Rows are points. Any point is a mix of the corners, with weights that add up to 1. It lies inside the corners' shape when no weight is negative. Say inside or outside, and name the corners with a negative weight.
In the rows, zero is written as 128.

Corners:
(1): [ 99 126]
(2): [117  84]
(3): [227 176]
Points:
[121  89] -> inside
[105 126] -> inside
[171 158] -> outside (2)
[112 119] -> inside
[136 146] -> outside (2)
[108 127] -> inside
[211 154] -> outside (1)
[215 160] -> outside (1)

Corners:
(1): [156 109 118  21 138  84  84 151 121]
(2): [137 167 105 109 135  38 101  99 120]
(3): [121  43 102 227 139 202  84 104 107]
(4): [138 149 114 201  93 203  69  29 131]
(5): [122 113 162 126 135 127  52 165 126]
(6): [ 70 180  86  91 107 186  93  77 151]
(7): [ 74  61 128 228  62 225 149  83 136]
(8): [ 74  93 153  86 181 157 101  73 141]
(9): [116 148 101 188 115 181 137 109 108]
(10): [176 163 106  28 184  52  85 117 174]
Points:
[131 108 120 160 131 154  88 104 123] -> outside (6)
[147 132 112  82 151 102  92 115 145] -> inside
[113 130 116 138 134 155  89  95 118] -> outside (7, 10)
[ 90 143 108 114 121 165 100  86 140] -> inside

Corners:
(1): [ 82 152  95  77 168  94 147 119 109 137  82 112 136 180 134 150 101  71
 119  72]
(2): [ 67 134 106 143 167  99 102 195  84 140 195 131  94  93 141 115 113 149
 151 110]
(3): [ 96 170 124 117 167 136 124 158 112 168 216 100   7  79  68 143 103 151
 172 129]
(4): [179  24 165 225  36 218 165  71  84  48 102 135 149 114 119 103 149  83
 158 187]
(5): [135  59 194 134  95 190 155 112  67  81 104 108 150  61 105  99 146 170
 119 100]
(6): [105  98  18  29 148 107 192 116  88 149  50 160 136 108 109 119 101  97
  63 133]
(7): [140 105 142 200  83 117 168  78  86 179 125 102 132 110 153 113 103 176
 157 180]
(8): [108 116  63  73  98  82 110 199 121 136  82 106  85 132 115 163 103 116
 138  75]
(9): [ 56 169 118  32 139  82  79 166 120 130 106 157 136  93 144 138 107  61
 114  97]
(10): [199  88 184 223  97 169 152  84 155 128 136  74 139  98 106  90 162 121
 106 166]
(11): [147  96 134 182  84 194 150 108 133 119  68 105  98 134 108  68 163 140
  96 148]
(12): [154 126 192 191  54 143 194  41 114  81 171 152 162 158 119  71 198 155
 137 193]
(13): [178  84 171 187 108 160 142  93 104 101 102 178 103 114 110 154 122 185
 166 157]
(14): [117 131 158 158 111 163 159  99 156  83 106  87 169 119 112 126 168 170
  74 152]
(15): [ 71  82 104  66 127  92 117 181 129 128  73  99 106 124  92 133 158  72
 104 135]
(16): [ 92 157 131  44 131 113 148 208 132  82 101 141 124 149 138 115  65 119
 102 102]
(17): [ 57 142 134  81 132 140 167 183 154 130  63 136  56 131 167 160 136  25
  99 107]
(18): [ 57  92  84  29 141 105 129 149 160  84 117 197 130 127 132 100  96 102
  75 101]
(19): [201  68 141 210  93 225 175 102  73  96 168  68  96 155 166 132 122 150
 114 202]
(20): [ 92 127  36  77 171  74  97 189 156 110 142  79  73 127 153 138 124 151
 174 125]
(21): [ 72 119  96  77 127  54 173 178 104  90 100  70  70 128 150  85  92 135
  51 110]
Points:
[122 115 128 135 116 135 129 144 130 119 129 131  96 136 137 133 121 109
 145 137] -> outside (5, 6, 14, 21)
[ 99 114  95  81 141 115 153 147 121 131  84 106 100 131 121 132 109 112
  98 114] -> outside (2, 4, 9, 12)
[133  89 157 141  93 164 133 122 121  82  94 126 155 136 113 110 150 117
 107 128] -> outside (3, 6, 7, 17, 20, 21)
[ 88 110  98  88 129 108 137 140 109 125 104 146 102 112 120 126 118 112
 129 112] -> outside (10, 14, 16, 19)
[ 97 119 143 109 109 138 142 143 101 121  91 137 121 116 113 135 132 103
 132 117] -> outside (10, 18, 19, 20, 21)
[111 105 116 115 119 119 128 155 131 115 114 104 117 102 115 108 124 126
 115 126] -> outside (1, 12, 13, 17, 19)
[126 109 126 127 121 144 146 128 125 113 111 128 126 119 134 115 134 138
 115 149] -> outside (1, 3, 4, 8, 21)

Corners:
(1): [153 215 122 110 167 124 112  83  83 205  78 141 118  81 127 102 122 168
  80 149]
(2): [ 95 190 145 147  48 115  91  61 206  94 136 144  87 117 223 110 121  76
 121  75]
(3): [138 112 112  52  94 129 131  94  80 120  31 116 146 111  20  82 153 168
  65  86]
(4): [129  73 138 118 134 233 123 182 127  73 131 122  93 104 152 125  83 198
 148 249]
(5): [126 198  97 130  65 150 163 116  78 119 130 182 113 123 102  75 144 144
  34  53]
(6): [ 82 178 106 190 139 112 112 102 165 116 148 120 140  98 175  67 137  51
  88 109]
(7): [102  69 132 107  98 145 177 106 171 175 110 131 140  80  30 163 136 155
  88  87]
(8): [171 133  80  83 158 116 116 161  10  98  94 150 153  84 100 156 148 142
  82 149]
(9): [128 116 119 102 138 109  86 156  98 117  98 131 151  44 110 122 180 201
  78 127]
(10): [ 34 181 140 144  92 106  85 145 131  95 154 137 168 129 202 135  65  96
 177 129]
(11): [108  74  89 108  82 107 148  49  89 166  49 215 131 136  47 109 127 198
 105  60]
(12): [174 154 153 145 152 149 108 211 182  80 140  97 103 107 201 102  91  95
 147 122]
(13): [161  90 133  89 149 148 137  83  60 139  97 107  80 143 130 133 179 192
  22  70]
(14): [133 104 177 126 116  98 113 168 184  60 186 132 170 102 176  82  75 130
 207 216]
(15): [ 91 156 135 127  94  90 166 110  49 131  61 131  87  82  84  70 149 147
 156  86]
(16): [171 112  99 119 109 156 134  94 169  93 138  54  99 107  73 109 105 190
 112 127]
(17): [ 99 142 148 202  54 146  61 155 186  93 153 130 158 132 173 111 162  70
 200 158]
(18): [106 151 100 105 142 219 153 170 195  49 167 146 119 159 165 134 115 135
 224 194]
(19): [131 117 186 119 120  60 101  77 127  83  31 105  98 102  45 155 146 211
  49  80]
(20): [157 142 151 150 145 241 115 143 160  22 199 167 147  94 194 117  86  79
 183 125]
(21): [126 157 129 105 169 172  64 174 138  86 191 187  90 116  92  76 123 105
 180 153]
Points:
[150  95 160  97 127 118 131  90 122 140  70 104 105  88 112 119  98 208
  93 120] -> outside (5, 6, 8, 17, 18, 21)
[125 153 124 130 111 148 111 119 127  98 117 137 113 125 139 109 127 125
 128 122] -> outside (7, 9, 14)
[128 127 130 114 123 131 117 121 121 110 107 130 124 103 112 112 130 154
 120 127] -> outside (5)
[118 157 117 131 109 139 119 119 138 116 121 143 130 104 112 114 131 120
 123 103] -> outside (4, 13, 14)
[114 126 124 129 100 123 128 121 133 109 109 124 123 110 123 111 134 146
 102 114] -> outside (1, 20, 21)
[125 133 132 125 123 147 134 138 148  83 142 133 110 118 141 109 108 132
 145 130] -> outside (1, 3, 9, 17)
[116 148 136 120 116 108 119 133 111 122  76 111 120  98 123 132 150 150
  79 105] -> outside (11, 14, 16, 20, 21)
[120 129 120 103 137 140 119 155  81 133 102 160 115 107  90 133 142 178
 111 130] -> outside (2, 3, 6, 14, 16, 20)
